Each row is a point. To make a cloud, some directions were put in groups of two or more. Within a group, all points are equally far from the middle, so they leave a hole (a ring in 2 directions, a hollow ball in 3). The other directions are filled evenly. Then the cloud was stretched, turned, moved and blurred a little. Count the holes, and give their numbers of directions, smallest first.

Cloud (13 x 2):
[[-20 -20]
 [ 56   1]
 [ 20  -5]
 [  9 -65]
 [ 43  -8]
 [ 38 -38]
 [ 34 -20]
 [  4  -4]
 [ 31 -34]
 [ -6  37]
 [ 51  -3]
 [ 63 -13]
 [-20  -4]]
Holes: 0

Cloud (20 x 3):
[[ 38 -12 -41]
 [ 21  30 -36]
 [ 43  42 -16]
 [-41   4 -17]
 [-30  62  18]
 [ 24  17  -7]
 [  7 -26 -35]
 [  7  53 -33]
 [ -5 -23  17]
 [  9 -39 -44]
 [  9  -2  29]
 [ 13  27  58]
 [  9  42 -27]
 [ 18 -51  -8]
 [ 22 -33   7]
 [-11  59  -5]
 [ 46  22 -33]
 [  9 -24  33]
 [  2  58 -20]
 [ 16  23 -72]]
Holes: 0

Cloud, 21 rows:
[[-59 -17  -9]
 [ 42 -35  22]
 [  0   8  56]
 [ 11  27 -21]
 [  2  33  34]
 [-60 -29  -4]
 [ 38  -6  39]
 [ 13 -62  26]
 [-49  11  32]
 [-29 -15 -38]
 [-48  19  26]
 [-22  -1 -39]
 [ 45   0   0]
 [ -3 -36 -35]
 [ 17  36  -2]
 [ 37 -44  23]
 [-46 -53   1]
 [ 46   0  10]
 [  8  26  42]
 [  1  -8 -40]
 [-21 -46 -29]]
Holes: 1 (3)

Cloud (27 x 4):
[[-12 -48  29 -26]
 [-34  44 -29  10]
 [ 30  35 -12  24]
 [ 27  26  49 -31]
 [-26   4 -11 -67]
 [ -7  66  18 -35]
 [ 40  21  22 -47]
 [ 20 -11 -45 -21]
 [-19 -47   3   5]
 [ 21  -1  52  17]
 [-17 -38 -20   8]
 [ 12 -34  32 -48]
 [ 15  12  34  37]
 [ 38   3  14 -56]
 [ 25  -9  54   1]
 [-38  34 -35   4]
 [ 40  48 -12 -19]
 [ 35  32 -15  20]
 [ 39   6  -5 -57]
 [ 33  51 -16  -1]
 [ 35  35  29 -41]
 [-46  -9  30 -43]
 [ 31  -9 -39 -11]
 [ 38   5 -25 -48]
 [  2  -8 -49 -32]
 [-17  46  -6  35]
 [ 37  48 -17  -7]]
Holes: 2 (2, 2)

Cloud (48 x 6):
[[ -4  -6  62 -32 -19  24]
 [-22 -70 -15  -3   5 -29]
 [  5  10  -1 -53   0 -60]
 [ 13  11 -66  32  23 -25]
 [-33 -28 -51  12   5 -38]
 [ 24 -45  -8 -55 -24  -5]
 [-15 -51  28 -47   8 -28]
 [ 12 -43  17  13 -40  11]
 [ 30   1 -51 -13 -27  22]
 [ -7  53  13 -40  -4  26]
 [-16   1 -51 -23 -15  46]
 [-10 -59 -54  13  17  26]
 [ -1 -15 -62 -24 -23 -24]
 [-14  33 -21  18 -27  35]
 [-38   0  -8  32  28 -40]
 [ -2  27  24 -56 -28   5]
 [ 20  23 -10 -47 -13  41]
 [ 43  26  28   1  -2  40]
 [ 39 -57 -23 -18  10  17]
 [-24  21 -25 -20  74  -8]
 [ -6 -13 -66  -2  67  -6]
 [ 43   2  24  10  51 -31]
 [  4  -9  51  -7  27 -46]
 [ 31   1  30 -20  -6  55]
 [ 27  58  14 -26  41 -15]
 [  8  10  -6 -74   4 -19]
 [ -5 -51  14 -14 -27  50]
 [-45 -34  37 -23 -10  30]
 [ 14  53 -27  28  40 -28]
 [ -7 -56   0  21   9 -42]
 [-23  44   2 -51  17   5]
 [ 26  17  50  -6  41  13]
 [ 28  37 -49  35  21  -9]
 [-40  35   3  24  -3  28]
 [ 19  -1  34 -47  26 -50]
 [  8   9 -36 -66  12   6]
 [ -7   6   1 -46 -46 -24]
 [ 15 -26  29  17 -39 -18]
 [ 35  55 -21  15  42 -21]
 [-17 -55   5  24 -18 -15]
 [-32 -52 -10 -12 -13  53]
 [ 23 -30  10 -18  63 -32]
 [-25  10 -30  22 -12 -41]
 [ 27 -39 -21  28  53   4]
 [-21 -20  10  15  59 -40]
 [ 27   9 -61 -31  12  26]
 [-15 -28 -19 -16  46  63]
 [-42 -42  22 -33  25 -22]]
Holes: 2 (2, 4)

Cloud (54 x 6):
[[-39  37  12  10 -44 -22]
 [  7 -41  54 -25 -43  -1]
 [ 12   6  35  18  -3 -81]
 [ 35   1 -38  41 -10   7]
 [-25  24 -34  37  37   9]
 [-28  30  49  34  17  29]
 [ 49 -34  44  10  18  19]
 [ 48 -36 -17   8  -8  18]
 [ 20  -1  27  32 -48 -50]
 [ 45  26  46 -28  14 -44]
 [ 14  23 -49 -29 -25   4]
 [-47  -2  56  45  24 -13]
 [  8   4   6 -17  53  34]
 [  8 -27  -9  25 -52 -37]
 [ 54 -16 -13 -26 -27   1]
 [ 24  39  39  15  54 -25]
 [ 24  20 -47 -39 -12 -14]
 [-51   8  36  22  18 -54]
 [-47  -7 -14  -5 -13 -56]
 [-20 -28  28 -41 -42   8]
 [-46   5  47  22  19 -55]
 [-48  11  13   8 -13 -62]
 [-13   2  51  15 -46 -53]
 [ 16  20 -30 -48 -19  10]
 [-44  45   1  16  33 -32]
 [-25  49  21  30  46  -9]
 [-10   1  38  18 -43 -62]
 [-13  10 -47   1  51   5]
 [-31 -35  23 -47  10 -32]
 [-41 -25  25 -38  36  -9]
 [-36 -23 -20   8 -39  19]
 [-21 -60  -7  24  25 -19]
 [ 13  -4  51  37  35 -59]
 [ 56   1   8 -32 -22  12]
 [ 29  34  33  17  38 -55]
 [ 33 -11  63  48  27 -13]
 [ 11 -26 -24  -2   3 -71]
 [ 10 -36  -2  60 -20 -14]
 [ 32   1 -27  55   3   1]
 [-33  19 -41 -35 -15 -19]
 [ 30  15 -47  23 -23  10]
 [-36  26 -43  -6  35 -25]
 [-29 -23 -10 -22 -40  25]
 [ 21  17 -51  -5 -26  18]
 [-35 -22 -19   4   1  43]
 [ 17 -33  69 -16 -42  -9]
 [ 30 -37  -1 -25  38 -41]
 [-46   1 -11  46  -5  19]
 [ 39  15 -36  18 -35 -25]
 [-47  12 -21  -9 -30 -39]
 [ 19  24 -50  10 -27  11]
 [-35  52 -18  -3  -2 -41]
 [ 33  13 -41  -3 -15 -54]
 [ 36  23   7 -46 -18  16]]
Holes: 3 (2, 2, 2)
